Each row is a point. The window is the flat piece filled in between its corners: a triangle in 3 columns, a solid with four corners in 4, and so on. A path goes straight from each point to the next, and from the last back to the first. List the points from which the path goes on through the window.

Window (3 x 3):
[[ -9.4  14.7  12.8]
 [ 26.5 -27.3  -6.1]
 [-29.0 -18.2  -1.8]]
Path:
(1): [ 22.3   3.2 -13.9]
(2): [ 20.2 -13.5  27.4]
(3): [-15.9 -21.4   5.6]
(4): [-14.3 -14.6 -16.8]
(5): [-30.8   9.6 -18.6]
(6): [-31.1 -10.3  15.2]
(7): [-27.9   4.4  17.4]
(8): [-28.5  13.6 -13.7]
Through the window after points: 3

Window:
[[ 12.8  45.6 -24.9   3.2  36.7   2.6]
 [ -7.2 -16.9 -25.3  -8.1  -0.3  -5.0]
 [ -7.9  18.4 -11.6  30.3 -20.4  -9.3]
 [  0.2   8.4  -9.2 -47.6  -0.6 -16.5]
 [-37.2 -49.6  14.5 -37.6   8.3 -15.4]
 [ 16.1  -8.7   2.1  11.7  17.0  -0.1]]
Path:
(1): [-14.1   7.8 -13.9  -7.2  -3.1   9.4]
(2): [ -9.0   4.2 -20.2  -2.5   4.5 -31.8]
(3): [  3.3  16.3 -21.7   8.3  17.2 -20.3]
(4): [ -5.5  18.1 -10.4  -0.7  -7.2  31.2]
(5): [ -1.5  -1.7 -11.0 -19.5  11.1  37.9]
(6): [  6.0  -8.3 -13.2  -3.4  21.4 -38.7]
(7): [ -0.3  -8.6 -18.8   9.3  24.5 -27.8]
(8): [-11.2  -8.2  -3.3  -3.7   3.2  38.0]
Through the window after points: 3

Window, 9 rows:
[[ -6.2  19.3 -14.5  45.3 -23.8  -4.2 -28.0 -21.8  -3.4]
 [-19.1 -27.3  20.4 -15.9  -6.1  42.4 -11.9 -10.5 -10.8]
 [-22.3  -5.8 -10.4  -3.2   4.1 -38.3  19.5 -28.2   3.9]
 [-15.1 -23.8 -38.5   7.8   0.9  40.9  17.2 -31.0  -9.2]
 [ -2.2 -14.0   3.2 -20.5  21.0  21.2 -16.8 -45.0 -10.3]
 [-14.6  16.7  22.8  43.8  -0.1   8.8  12.8 -18.7  -3.3]
 [ 32.6 -32.4  36.8  -2.2   2.8   6.1  24.7  23.4 -12.5]
 [-31.8 -25.3  13.4  40.7  20.6  11.7  -8.4   6.5 -19.5]
 [ 47.2  50.1   1.9 -32.0  -6.6 -21.7  12.8  22.3   5.4]]
Path:
(1): [ -6.4  -1.6  -6.8  27.9  -3.8  -4.0  -8.0 -14.8  17.0]
(2): [ -9.6   8.5  -6.3  18.8 -12.0  -9.4  -6.7 -20.5 -16.6]
(3): [ -2.3  -8.5   6.4 -13.3   6.4  16.5  -6.2 -35.9 -29.3]
(4): [ -4.2 -17.0   3.3 -10.8  18.8  21.4 -13.2 -28.3   8.0]
(5): [ -4.5  -8.7  14.5  14.5  13.0   6.4 -13.6  -3.4  26.6]
(6): [ -7.7   3.8  11.8   4.6 -10.3  -0.5  10.2 -20.9 -45.0]
(7): [-12.6   7.0   2.4   5.1  -5.7   2.1  -0.3 -18.5 -50.6]
(8): [ -4.1  -4.2  -4.7  12.9   6.9  14.8 -13.0 -10.6  39.9]
(9): [ -6.7 -16.3 -20.7  13.5   6.9  27.6   3.5 -15.8  20.7]
(10): [-11.5  -3.9 -11.4   7.4  -8.4  10.9  12.0 -21.2 -47.8]
(11): [-12.1 -18.3  11.2  -3.4  -7.0  23.9  -1.4 -12.5 -28.2]
(12): [ -9.5 -21.1   9.2  -4.4   6.4  34.3  -8.7  -9.7  20.9]
(13): [ 12.8 -13.1   5.7   3.7   5.8  19.1   6.8 -13.0  36.9]
(14): [  5.9  -1.7   6.9  -4.1  -8.1  10.0  17.4 -19.9 -42.5]
(15): [ -3.1   0.9   2.8 -10.9  -6.4  -0.7   6.9 -20.5 -35.6]
(16): [ 6.1 -0.6  3.3 -6.3 19.3  5.0 -4.8 -9.2 42.5]
Through the window after points: 1, 3, 9, 11, 15

Window:
[[-15.0  37.6  22.7  15.3  -8.8  16.6 -28.1 -24.8 -13.2  30.2  -7.4 -17.5]
 [ -3.5  21.5   6.4  11.3  26.5 -10.3 -44.7 -14.6  20.0  14.0   6.7 -15.3]
 [  6.4  -7.2  26.8 -13.8 -16.8  11.5 -28.9 -15.2   5.1  38.9  39.7 -19.3]
 [ 22.4  -3.1  -4.3  -6.0 -30.9 -13.0 -25.4 -15.8  -2.8  -5.1   5.4 -10.0]
 [-45.7  -1.8 -33.7  40.4  18.6  18.3 -13.6 -17.0   6.3   4.7  -4.4  12.3]
 [-23.3 -17.3  -0.2  24.2  19.0 -23.0  32.3  23.0  -3.9 -37.9   2.0  19.9]
 [ 13.2 -40.2   1.8  40.8  18.3 -28.5  34.2 -13.8  -2.5 -11.1  -8.4  16.3]
 [-19.1  -3.9  27.7   9.8   0.0  22.5 -73.8 -18.8 -10.8  17.3  -2.2 -29.6]
 [  2.0 -16.0 -25.1  21.3  41.1  14.6  24.1  17.0  -7.3 -12.7 -21.9  13.0]
 [  0.5 -13.8  -8.5  62.2  17.8  12.6  25.2  19.9  25.7 -33.7 -11.4  22.3]
 [ 21.7   8.3   9.8  20.0  -3.8  -1.1 -35.7 -15.3 -32.4   9.9  40.5  -8.8]
 [ 19.7 -21.1   0.6  25.4 -14.9 -34.3  -4.5  28.7 -10.7  22.1   7.1   4.7]]
Path:
(1): [ -4.1  -4.1  -2.2  19.7   1.8  -3.2 -13.9 -14.5  -6.2   8.7   6.3 -36.0]
(2): [  4.0  -6.3   5.0  23.9   5.4  -7.1  -5.3   4.9   4.3   0.1  11.6 -27.8]
(3): [  8.4  -0.8  15.8  11.5   1.1  -8.6 -16.4   1.7  -1.5   4.0   3.0  17.4]
(4): [ -0.4  -9.7  12.3   8.0   4.8  13.2 -23.1  -4.2  -2.6  10.0   2.1  53.9]
(5): [ -3.1  -7.8   1.5  25.5  -1.5   1.1   1.6  -3.1  -4.5   2.7   8.4 -49.2]
(6): [ -8.0  -3.9  -3.5  24.7   1.4  -9.2  -9.5   0.8   2.4   8.2  -1.4 -44.6]
(7): [ -6.9  -6.7  16.2  10.2  12.5  11.7 -29.1 -12.0   6.6   7.0  -1.3  28.2]
(8): [  5.7  -7.5  11.5  17.1   8.7  -0.9 -15.4  -1.4  -1.1  -1.2   0.7  41.1]
(9): [ -3.3  -7.0  -5.1  34.9  14.6 -13.6   2.2  -9.6   4.6  -0.7  10.5 -47.4]
(10): [-11.0   6.5  -7.6  29.9   9.7  -7.5  -3.6  -2.7  -6.5   4.3   8.6 -39.5]
(11): [  0.1   5.9  24.8   6.9   1.8   4.4 -24.3  -9.5  -7.9   1.3   3.5  41.0]
(12): [ -0.8  -7.7  13.2   7.8   1.7  -4.3 -24.5 -11.0  -8.0  11.4   2.5  11.9]
Through the window after points: 8, 10

Window (14 x 14):
[[ -2.0  -2.2   6.4  -2.2 -11.4   5.0 -18.9  28.2 -21.4 -30.8  27.4 -14.6
   43.2  13.4]
 [-17.5 -32.2 -30.2  -4.1  37.0   1.8   5.4  47.6  19.6  36.3 -10.5 -49.2
   -9.5 -25.7]
 [  7.3  -2.5  43.0   0.5  45.3  46.2   7.1 -44.5 -30.3  -8.6 -12.4 -77.6
   13.0 -10.0]
 [ 10.4   2.2   5.3   9.9 -39.8  -1.2 -14.3  -7.2  47.8 -17.0  -7.7  -1.3
  -14.2   9.0]
 [ -7.3  -8.2 -23.4   6.5 -32.2  10.2  12.0   5.7 -19.3  11.0  -5.1 -25.0
   21.7 -18.6]
 [ 28.4  24.7 -14.4 -26.0 -34.3 -30.3  11.5   1.1  -1.0 -22.4 -27.5   0.1
  -13.6  20.6]
 [  2.4   7.3   7.3 -26.2  -6.8  -0.2 -17.6  -2.1 -13.1  16.3  30.5  16.3
    3.4  -5.3]
 [-23.0  25.1 -23.1  18.7  10.5 -19.3  -0.4   7.3 -16.0  22.8  -0.8 -22.4
  -17.2  -8.7]
 [ -3.3  46.9 -34.6  -9.4 -24.1  15.7  -4.2   7.0  16.5  -4.6 -44.7  34.2
   23.3 -11.4]
 [  7.2  -9.2 -12.0  14.6 -17.9   6.9 -16.1  10.3 -13.8 -18.1 -36.7  31.1
    9.1  -6.7]
 [-19.3   9.8 -34.3 -18.7   4.8 -42.7   9.1 -28.3  -1.7  -1.6  -8.8   3.5
    6.1   1.7]
 [ 75.8  21.0 -15.4   4.2 -29.4 -47.5  22.1  -4.7  41.1 -41.3   2.9  14.7
   -1.3   5.7]
 [ 35.3  17.7 -33.0 -15.9   6.7  10.5  25.7 -37.7 -11.6 -65.9  -0.7   0.5
  -24.2  12.6]
 [ 10.7  -0.8 -25.3   2.2  -3.9  10.5 -51.2 -19.4  -1.0   4.0 -18.9 -33.3
   -6.5 -12.1]]
Path:
(1): [ 29.8  -6.0 -22.4  -0.8  -1.3  -9.3   3.6  -7.7   9.1   9.9  11.7 -24.4
   3.0  34.5]
(2): [  7.8   3.1   0.1  -7.3  -5.2 -14.7   0.9   0.9  -7.1 -24.6  -4.5  -8.7
  -9.7 -24.2]
(3): [-15.8   7.5 -11.0  -3.3   1.0  -5.4  -6.9   8.0  -8.2 -10.2 -10.1 -10.8
  -5.6 -26.2]
(4): [ -7.9   0.0 -20.3  -1.9   1.3  10.4  -3.6  -0.5  -7.7   6.9  -9.8 -14.7
   0.9  11.4]
(5): [ 11.8   1.6  -9.4   8.6  -0.8   7.9   8.7   2.3   4.3  21.2  -3.2 -10.0
  24.0  24.0]
(6): [ -7.1   4.5 -10.1 -19.2   0.2  -0.2 -14.9  13.5  -5.0 -12.3  -0.1  -9.4
  -2.5 -25.7]
(7): [-17.2  12.1 -12.8 -26.4 -12.5 -26.6 -10.9  -8.7   5.3 -25.4 -11.3 -15.4
 -12.5 -54.0]
(8): [ 10.8   6.1 -20.9  12.3   6.6  -5.1   9.8  -7.7 -12.5  21.2   6.4   8.4
  18.4  50.0]
(9): [ 30.1   9.8 -29.8  -0.2  -1.2  -4.6   7.5 -12.5  -8.2   4.0  -6.9  -1.4
  18.6  29.1]
(10): [ -6.8  10.3  -7.3 -11.2   0.7   0.4  -6.0   3.9 -13.1 -20.9 -11.0 -17.2
   4.0 -27.8]
(11): [  7.5  20.0 -10.0   2.0  -8.5  -9.2  11.3  -0.1  -6.8 -35.0 -12.8 -23.4
  -9.3 -35.1]
(12): [ 12.7   4.5 -20.3   6.6  -6.7  -2.8   1.2  -2.9   7.8  -3.9 -18.6 -11.7
  14.3  12.1]
(13): [ 10.8   3.1 -18.5   3.9  -1.0  10.1   2.1   1.5 -15.9 -13.5   7.4  -4.0
   9.3  22.3]
(14): [  4.3  10.1  -5.6  -9.3 -10.0  -7.8  -7.4   0.8  -5.1 -33.1  -4.5  -9.7
   7.8 -13.4]
(15): [ -2.2   5.1 -11.2  -8.2  -4.7  -2.0  -3.2  -0.4  -3.5 -12.0  -6.5  -4.2
   2.6 -24.5]
(16): [ -1.7   9.2 -37.5  18.9  -4.8  -5.3  -1.8 -11.6   7.5  37.3  -2.7 -12.6
  19.3  46.9]
Through the window after points: 5, 7, 13

Window, 14 rows:
[[-22.5 -15.0 -28.1 -18.2   2.6 -40.8 -19.4  45.8 -21.4 -21.3  46.1  -6.2
  -15.4  16.9]
 [  4.8 -20.4   8.1   3.4 -27.2   3.8  14.1  22.5  15.9  -5.3   5.1  15.4
  -31.7  -5.5]
 [  6.1  -8.2 -24.5 -15.7  22.0   7.8   8.8  30.9   5.8  10.2 -30.5 -41.9
  -18.9   6.6]
 [-23.2 -13.4  23.5 -49.1  10.2   2.7  -3.3 -15.9   7.1  21.8  22.6 -21.9
  -36.7   8.9]
 [ -5.5 -33.3  11.3  15.2   4.0 -28.8 -12.7  29.0  -9.4  -8.7  -0.6  24.8
  -33.5   2.3]
 [-21.3 -44.8 -13.2   5.4   6.4  23.2 -14.3   4.2  13.4 -19.9  14.9  14.0
    4.9  33.4]
 [-16.7 -21.7   0.0 -22.8   0.3 -33.0   5.3 -23.6  11.3   7.8  29.4 -17.2
   -2.2 -13.5]
 [  0.4  56.1   1.3 -12.6  -3.7 -13.4 -21.4  -7.7 -21.6  -7.1 -29.3  11.2
  -11.5  21.5]
 [-10.6   4.6  -3.1  -3.8  18.4 -14.2 -33.8  19.1  32.5  -6.0  39.4  -2.8
    9.8  49.7]
 [ 23.6 -11.2  17.1 -24.1 -31.1  -4.7 -20.2 -21.2  -0.8 -28.9  -8.4  -4.5
   20.0   1.9]
 [ -5.9  22.1  -4.6 -23.4 -29.4 -22.5 -35.7  36.3  -4.6  25.0  15.7  12.1
   15.1   4.1]
 [ 51.7   8.2 -42.0 -22.2  15.2 -20.0 -14.8   5.4  11.4  24.7  -1.9 -10.6
   -8.5   1.5]
 [ 18.5  -6.4  -0.7  32.3 -38.7  15.9 -50.4 -21.0  45.7  19.0  10.6   2.4
   -2.1  24.4]
 [ 10.0  40.6   5.0  28.7   7.8  21.9 -24.1   5.2 -19.9   5.8  10.6 -16.1
   23.6  42.3]]
Path:
(1): [ -1.7  -7.3  -0.2   0.2 -27.9 -26.3  -5.6  -0.3   5.9  30.2   1.3   3.9
   6.7  56.6]
(2): [  9.0   6.7  -1.6 -13.7   8.1  12.6 -24.0   8.2   9.5  -4.6   6.4  -4.7
  -6.2 -15.6]
(3): [ -0.7  -0.4   2.3 -15.1   9.7  -2.9 -25.2  15.3   3.4 -10.1  13.8  -2.9
  -8.1 -11.1]
(4): [ -1.2  -4.4 -14.2 -21.2 -16.6 -27.9  16.0   6.1 -13.3  17.4  -9.6 -12.5
  -3.5  52.3]
(5): [  3.1 -10.1  -8.4  -6.3  -0.8 -22.1 -15.4  10.6   5.9  12.6  10.8   3.4
  -2.2  35.6]
(6): [ -8.0  14.2   3.8  -5.2   0.3   2.6 -29.5   7.9  16.9  -9.4  27.7 -10.2
   2.4 -10.3]
(7): [  7.2   5.2  -8.0  -8.0  11.7  -6.5 -26.7   9.8   7.2  -0.4  12.6  -5.9
 -12.5  -3.4]
(8): [ -0.7 -15.9  -9.7 -16.6 -12.5 -18.1  -7.1   1.0   3.8  19.6   8.2  -2.4
   4.1  42.2]
(9): [ 13.9  -0.5  -8.5 -15.9 -25.8  -8.1  -5.2   8.8   5.6  38.4   9.1  -9.2
  -7.1  51.7]
(10): [ -3.5   2.3  -9.4   4.7  18.2  -6.5 -41.8  19.5  15.9 -24.3   1.2   1.5
   0.7 -34.2]
(11): [ -9.6  22.4  11.3  -4.4  -0.5   5.3 -40.7  -4.7  14.1 -12.3  20.4  11.2
  -8.1 -11.8]
(12): [  7.9 -23.5  -4.4  -8.7 -20.7 -17.6 -10.1   7.0   1.1   0.2  10.3   5.7
  10.0  38.7]
(13): [  7.5  -8.5 -15.3   0.8 -26.3 -29.4   2.9   2.1 -17.6   5.0  13.0  -6.2
  -5.0  55.2]
(14): [-12.0   9.3  10.8 -10.2  13.9   1.0 -44.0  13.5  19.5  -4.3  31.6   9.8
   3.3 -20.7]
(15): [ -6.0  12.4  -0.5 -10.0  23.2   4.5 -24.6  31.8  -0.5 -19.1  29.8  -7.7
 -27.8 -15.8]
(16): [  0.3 -16.4  -5.6  -9.5  -4.6 -18.8   0.4   8.9  -4.3   7.7  -1.7  -1.6
  -5.3  23.7]
Through the window after points: 5, 9

Window:
[[-17.2  -3.8 -11.7  21.6   6.3 -29.4  38.5  26.5 -16.7  14.6 -11.5  -5.9
  -32.0   1.8]
 [-26.4  26.8 -12.5   4.5  17.8 -16.9 -18.8 -44.6 -15.4 -26.4 -14.2 -28.5
  -32.2   1.0]
 [-17.6  -0.7  27.4   8.5 -15.4 -24.2  30.8  -9.0  32.3  -1.3   7.6 -15.4
  -25.1   5.6]
 [ 15.8  -7.2  23.6 -12.3  15.0   5.4  -4.9 -37.8 -16.6 -18.9 -24.7  27.2
  -29.7  10.9]
 [ -9.6  -4.5   6.2 -19.2   6.4  10.6   5.6  33.1  18.3 -26.8  20.7  12.3
   10.3 -20.5]
 [-17.1  21.9 -21.9 -10.9 -16.1  11.2  31.8 -14.2  28.3  56.3 -18.9  26.1
  -23.2  19.3]
 [-16.2  -1.5  -9.2 -20.6 -47.0  16.3  24.4  17.1  -2.3   8.0  11.4  26.6
   20.7  13.9]
 [-39.8 -16.8 -45.7  15.8  27.0  -8.6  21.1 -18.4   4.4 -14.3  -7.1   3.7
    1.2  10.2]
 [ 20.1 -40.8  31.8 -26.7  -2.4   7.3 -31.4  -1.5  10.7 -12.7  40.4 -32.7
   32.1 -11.1]
 [ -1.6  -2.9  26.2  23.0 -20.0  34.7  19.5  20.2   9.0   5.4 -32.8  21.3
   -7.2  17.7]
 [ 11.5   0.4  33.2   9.3  34.2  21.0   7.5 -11.5 -43.1 -15.7  35.4  -4.3
   18.2  -5.7]
 [ 18.0  -6.8   0.8 -20.7  -7.5  30.3  19.3  15.5 -14.0 -20.8  31.1 -34.1
  -11.5  27.9]
 [ -3.8 -46.3  23.1  47.9  -1.5  21.4   5.2  20.4  -7.8   2.0  37.6  26.9
  -12.1 -19.9]
 [ 24.2  -2.7  -8.3  16.8  -3.5 -10.3  -5.2 -26.1  23.7   1.0  15.8  17.5
   14.5 -12.8]]
Path:
(1): [-10.9  -1.9  16.7  20.1  17.1 -25.8 -15.8  -0.5  -0.1  -8.6  29.6  14.1
 -25.1  42.2]
(2): [ -8.8   7.8  19.0  11.2  13.4  -1.8  -3.6   6.0  -2.9 -11.5   6.0  39.5
 -16.2  33.7]
(3): [  9.1 -15.6  15.1  -0.3  -7.6  20.0  13.9 -13.6  -2.4  -4.3 -18.0   1.1
 -12.2  -6.7]
(4): [ -9.7 -18.6   5.3   1.8  -3.1   8.0  50.3 -17.4  -1.9  -6.1 -16.2  -6.5
 -17.4 -34.4]
(5): [  1.3   0.2   6.0   5.5  10.6  -6.7  -5.6  -6.7  -5.1  -5.9   5.5  11.4
 -10.7  19.7]
(6): [ 3.6  7.3 13.4 10.6 -7.5  1.0 -2.4 14.4  6.7 -4.2  7.8 17.8 -4.4 51.2]
(7): [ -2.7  -8.5  17.5  -3.7  -4.1  21.5  21.8 -16.8  -7.0   3.8  -8.4 -13.8
 -14.0 -42.2]
(8): [  0.2 -19.8 -16.4  -3.5 -11.1  27.6  43.3  -2.1   3.0 -25.5 -21.6  -8.7
  -4.5 -25.0]
(9): [ -5.7   5.0   2.7  -0.2   5.8  -2.9  -0.4   2.9  -1.9  13.5  26.9  -1.4
 -12.2  36.9]
(10): [-16.1  13.7  -1.4  -2.3   7.5 -15.8  -3.1  -6.5   6.9   1.7  -3.7  24.1
 -14.9  40.0]
(11): [ -3.4 -11.6  -0.6   3.4  -8.9  21.9  31.2 -15.2   7.9  12.3  -9.0  -0.7
 -14.2 -18.6]
(12): [ 20.9 -13.2  -8.6  -2.3 -12.0   6.1  29.6 -13.7 -16.0 -17.8   4.7 -18.2
 -12.2 -49.6]
(13): [-13.6   9.7  10.9  -8.2   8.6  -2.7   5.4  -0.7   3.7  -3.2   7.0  -1.4
   1.9  28.8]
(14): [  0.8   7.3   4.5  12.0   4.7 -13.9   2.4  -2.7  12.5   1.9  23.7  20.8
   0.1  26.4]
(15): [ 13.7 -23.2  -3.6  -2.6 -16.1  13.7   8.7 -20.5  15.6  -6.6  -5.9 -11.2
   7.8 -50.2]
(16): [  8.3 -15.9  -3.3   3.8 -21.6  33.1  28.2 -10.1  10.4  12.1 -19.6  19.1
  18.4 -47.8]
Through the window after points: 2, 4, 8, 10, 14
